Each row of a before or after table is a point. The points were changed in one or more steps. Then noise was added and the rows were shuffled. The steps act on columns, c1 being the first. What was done? A step turns or swaps two columns, mirrors them in a line or flattens them onto one, adds a multiple of one to another, or multiplies or shifts one. Angles are multiples of 10 degrees, from the lower column toward the higher: turns from -170 to 170, lines from 10 to 170 but not 90. Use the fewest steps. Two steps may share a column if one is a turn and the other turns, adds or multiplies; they go together, in the order done. Otherwise the lowest column goes first.
In the rows, 128 means zero.

Before, 13 rows:
[[137 102 153]
 [100 151  78]
 [124 169 157]
 [192 137 157]
 [184 155 202]
 [128 141 143]
 [108 151 149]
 [ 89 134 111]
 [136 119 126]
 [ 84 177 113]
 [ 83 148 109]
 [119 131 119]
 [110 137 134]]
After:
[[124 168 154]
 [184 155 230]
 [110 138 125]
 [ 84 177  91]
 [119 130 114]
 [107 151 139]
 [ 88 134  92]
 [138 103 158]
 [136 118 129]
 [100 150  65]
 [128 141 144]
 [192 137 188]
 [ 83 148  87]]
Steps: add 0.5 times c1 to c3

Before, 12 rows:
[[ 92 163 160 113  95 138  93 115]
 [ 97 125 182  96 129  79 158  86]
 [145 127 160 140 127 176  84  88]
 [ 98  66 104 106 174 166  75 143]
 [119  89  89 134 183 110  91 120]
 [140  68 136 119 170 112  58 138]
 [ 73 128 172  96 129  68 152  87]
 [ 83 142 193 140 164 101 141 114]
 [130 174 140  93 104 182 119 116]
 [116 109 158 143 115 179  98 100]
 [109  74  91 136 139 117 100 150]
 [131  72 108 119 153 133 107 172]]
After (12 x 8):
[[ 74 127  87 149 104  69 152 172]
 [ 97 124  86 148 102  79 158 183]
 [109  74 151 118 129 117 100  92]
 [131  73 173 121 110 133 107 109]
 [ 98  66 142 118  90 165  75 104]
 [116 109  99 126 146 179  98 157]
 [ 92 163 114 156 131 138  93 160]
 [145 127  87 121 138 176  85 159]
 [140  68 139 111 102 111  57 136]
 [ 83 142 114 101 120 102 141 192]
 [130 173 116 163 112 183 119 140]
 [119  90 119  95 108 109  91  88]]
Steps: swap c3 and c8; multiply c5 by 0.7; turn c4 and c5 by 130 degrees

Before:
[[107 138 150 106 151 107 107 139 105 160 179 151]
 [ 82 154 144 100 166 147 140 116 141 106 107 121]
 [130 111 167  86 146 142 101 111 152 152 169 168]
 [ 75 124 156 167 151 144 123 105 151  96  99 114]
 [112 130 167  79 145 109  63 145 125 153 133 158]
 [ 98 165 181 139 106 167 147  90 144 118 106  88]
 [164 147  99 129  74 206 137  84  76 134 113  88]
 [135 142 160 146  99 176 176  51  94 119  72 113]
 [ 64 161  95 104 122 138  84  93 113 161 140 139]]
After, 9 rows:
[[131 172 167  87 147 129 128 112 151 153 141 169]
 [ 65  54  95 105 122  90 128  92 114 161 164 140]
 [ 81  74 142 100 166  89 128 117 140 106  97 121]
 [ 75 143 156 167 152 116 128 105 151  97  79 115]
 [113 117 168  79 145 145 128 146 124 153 105 158]
 [107  97 149 107 151 139 127 140 104 159 164 150]
 [165 110  99 129  74  39 128  83  75 135 134  88]
 [134 113 159 146  99  71 128  51  94 120  50 113]
 [ 99  54 181 139 106  60 128  89 145 118  69  88]]
Steps: multiply c2 by 2.5; turn c2 and c6 by -160 degrees; add -0.7 times c3 to c11; multiply c7 by 0
